Rows are points. The window is the flat piece filled in between its corners: a triangle in 3 columns, a solid with four corners in 4, and so on. A path goes straight from each point to the next, and from the last back to the first. After which points does the path pass through the window?
(in the rows, 128 means zero)

Window (3 x 3):
[[137 147 136]
 [139 135 192]
 [166  78  57]]
Path:
(1): [126 129 101]
(2): [135  64  99]
(3): [180 139  82]
(4): [156 152 149]
(5): [104 119 108]
(6): [ 93  92 104]
(7): [174 146 109]
(8): [189 149 141]
Through the window after points: 2, 4

Window, 4 rows:
[[107 165 132 142]
 [176 142 129 100]
 [130  39 168 140]
 [134 113 120 149]]
Path:
(1): [ 85  78  98 136]
(2): [120 169 169 161]
(3): [146 148 135 155]
(4): [120  90 113 137]
(5): [154 112 142  89]
(6): [213 134 122 140]
(7): [160  65 159 185]
(8): [114  57 157 112]
Through the window after points: 3, 7

Window:
[[172 162 120 154 187 136  90 107]
 [162 143 193 160  99 211 135 150]
 [195 164 110 131 186  93 140 127]
 [127  93 120 117  73 125 138 174]
 [181 138 196 104 163  64 121 120]
 [ 47 149 102 126 191 126 143 151]
 [154  95  85  94 106 138 152 110]
 [117  73  99 131 139 124 158 144]]
Path:
(1): [191 161 158 164 102 128 115  82]
(2): [126 131 115 104 183 154 154 180]
(3): [119 104  75  41 129 131 114 157]
(4): [133 122 161 162 122 133 144 135]
(5): [ 13  93  98 172 100  95 148 127]
(6): [165 127 119 119 136 157 130 155]
(7): [143  88 130  91 128 150 112 145]
(8): [134 142 137 157 108 122 167 129]
(9): [112 116 167 200 113  99 115  97]
(10): [184 164 148  77 189 160 139 177]
(11): [153 139 108  42 174 162 116 143]
(12): [147 108 132 170 103 103 144 121]
Through the window after points: 11

Window, 11 rows:
[[189 157 139 105 140 108 169  54 144  72  74]
 [160 158 173 187 118  71 100 123 149 110 118]
 [207  76 123 118 121 119 136 166 143 201 102]
 [142 155 111 107  86  85 116 189  87 125  99]
 [103 141 136 102 124  78  93 135 108 123 169]
 [122 113  49 138 114 138 133  83 204 164 197]
 [ 75  75 185 168  71 206 142 163  83 142 121]
 [140 113 141 151 171 180  58 170 188 111 121]
 [150 147 106 125 133 130 139 143  87 119 169]
 [ 79 177 177 100 178 125 195 197  84  54 149]
 [101 181 172 182 159  89 101 113 126 173 120]]
Path:
(1): [133 158 154  91 109 123 130 149 108 121 144]
(2): [133 113 113 166 125 109 125 160 123 110 114]
(3): [117 135 143 153 154  96 113 108 124 138 113]
(4): [122 193 166 160 130 114 120 134 138 162 142]
(5): [139 166 183  61  86 109  92  84 150 166 139]
(6): [133 113 115 180 131 136 145 166 106 114 138]
(7): [112 116 109 170 156  81 127 128 115 103 119]
(8): [120 195 183 113 119 173 116 146 166 122 169]
Through the window after points: 3, 5

Window, 12 rows:
[[168 135 113  74 123 100 130  67 121 127 104 132]
 [147 132 119 169 132  38  90 128 123 204 137  39]
 [113 177 148 133 132 102 126 138 154 144 159 114]
 [146 114  91 176  76 129  95 138 145 146 177 189]
 [122  73 122 146 109 145 138 108 161 136 146 205]
 [137  92  67 197 122 174 138  83 130 153 181 156]
 [120 118 108 127 149  78 116 197 140 121 176  58]
 [107 118  86 145 107 140 128 130 150 121 102  84]
 [146 138 157 137 151 171  73 120  90 152 119 149]
 [101 165 102 144 176  51 100 177 138 151 156 133]
 [117 124 102 141 124 117 192 227 132 106 139 119]
 [ 97 138 130 174 160  67 134  95 100  61 155 150]]
Path:
(1): [110 129  97 125 108 111 112 117  90 120 142 124]
(2): [ 92 144  75 126  47  91 131 176 105 145 196 130]
(3): [148 107 134 159 181 110 121 123 153 138 135 124]
(4): [126  92  94 218 174 150 135 141 204 140 109 132]
(5): [138 143 115  93  84 105 101 108  43 149 209 119]
(6): [ 70 108 136 116 130 143 109 114  90 199 154 103]
(7): [191 149 104 176 133  88 104 167 163  79 141 141]
(8): [166 116 153 187 150 142 124 141 176 166 147 142]
Through the window after points: 4, 6

Window (14 x 14):
[[118 135  76  92 111 131 126 145 134 179 200  85 101 155]
 [140  77 130 128 135 136 150  89 121 213 159 140 115 119]
 [112 165  93  73 244  33  30 118  99 110 137  64 153  82]
 [157 170 175  83 189 140  76 168 163 104 157 132 192 174]
 [143 102 134 136 145 159  71 117 150 150  72  55  66 144]
 [148 134  52 108  47 136 120 173 138 140  85 126  96 111]
 [133 100 146 137 103 209  50  45  18 138 125 116 155  97]
 [120 155 155 108 134 122 160 106  83 147 149 137  96  88]
 [ 53 124 164 150 104 117 111 121 180  85 153 193  92 119]
 [156 111  91  99  81  56 121 186 102 132 121  94  86 127]
 [ 76 110 109 146 129 142 144 157 101 124 135 149 106 124]
 [110 123 149 184 138 130 110 174 171 160 157 104  87  86]
 [177 128 121  93 106 131 198 130 151 142 155  65 178 161]
 [166  80 147  52 161 167  88  84  55  92 114  80 140  57]]
Path:
(1): [173 161  45 152 167  46  76 136 123 120 168  90  94 125]
(2): [138 154  68  98 151 135  91 118 109  30 179 148  72 124]
(3): [126 114 179 110 152 105  70 135 114 238  78  55 206 106]
(4): [111 119 144  97 101 116 115 136 118 125 118 111 130 126]
(5): [179 144  70 148 130 168 109 135 139 144 153 136 104 114]
(6): [137 133 110 158 140 153 118 112 127 113 150 132  92 126]
(7): [102 127 165  77 144 122 105 161 139 171 141  91 162 108]
(8): [116 105 124 104 114 133 115 140 126 157 113  91 133 122]
(9): [173 147 122 124 172 138  68 122 123  95 173 122 104 134]
(10): [173 129 123 112 169 120 115 122  98 113 164 112 112 155]
(11): [110 126 131 100  84 145 116 133 140 167 130  89 145  96]
(12): [ 80 105 142  78 122 111 124 112 119 161 102  99 151 138]
(13): [143 126 133 132 141 139 123 129 115 124 165 118 107 112]
(14): [167 107 105 118 128 125 114 157 111 123 122 126  86  99]
(15): [113 134 105  99  79 106 115 143 124 145 119  94 120 131]
(16): [ 90 123 161  47 176 122  79 124  99 128 107  95 163  86]
Through the window after points: 2, 4, 14, 16

Window, 14 rows:
[[193 132 124 163 129 166  12 103 100 132 115 109 174  91]
 [ 77 153 107 158 138 147 124  58 139 127 157 132 155 133]
 [111 179 104  35 133 139 109 122 116  68 135 122 130 145]
 [128 156 149 147  61 119  78 141 125 155 125 119 117 130]
 [144  79 156 137 116  77  77 105  80 145 164 152 144 135]
 [136 119 123 127 141 186  48 145 161 147 125 100 123 131]
 [143 146 136 125  94 154  98 112 175  56 153 128 148 161]
 [159 167 108 128 150 147 126  60 118 172 173 142 185 152]
 [152 167  61 122  54  73 169 133 206 144 101 167 100 113]
 [146 158  72 154 126 139 164 101  94  33 109 104 175 204]
 [ 90 218  96 123 217 102 162 143 131 153 159 124 178 107]
 [121 148  67 116  67  97  58 182 139 134 126 172 136 141]
 [ 71 109 205 103 137 151 157 123 121 132 124 110 206 109]
 [ 86 135 210 160 147 140 173 192  73 152  87 185 159  76]]
Path:
(1): [ 95 231 166 164 188 101  20 123  88 113  65 148 118 123]
(2): [137 106 109 106  98 151 150 130 129 145 157 120 169 126]
(3): [147 151  75 105  84 102 121 119  73 133 183 113 127  77]
(4): [115 136 150 102 149 134  94 116 135  90 113 145 156 179]
(5): [130 120 147 161 134  61  90 122 142 120  81 184 166 198]
(6): [140 158  97 108  81 196 120 102 124 144 177  92 127  64]
(7): [142 151 106 121  87 125 111 123 149 132 149 126 119  97]
(8): [125 141 112 140 140 130 108 138 157 150  77 155 168 183]
(9): [ 86 119 112 141 129 123  80  75 169 106  93 134 142 143]
(10): [153 177 130 135 116 166 145 139 104 121 190 124 161 130]
(11): [118 160 116 129 130 127 125 141 104 119 164 132 172 113]
(12): [106 164 114 122 149 113 117 120 150 143 114 132 148 141]
(13): [112 164 128 130 120  84  98 147 146 121 125 149 147 190]
(14): [129 156 109  97 110 150 108 121 114 122 139 120 135  92]
(15): [123 117 105 138 111 106 147 136 119 134 151 122 125 114]
(16): [159 247 118  93 135 158  14  91 163 133  65 167 192 146]
Through the window after points: 3, 7, 9, 11, 13
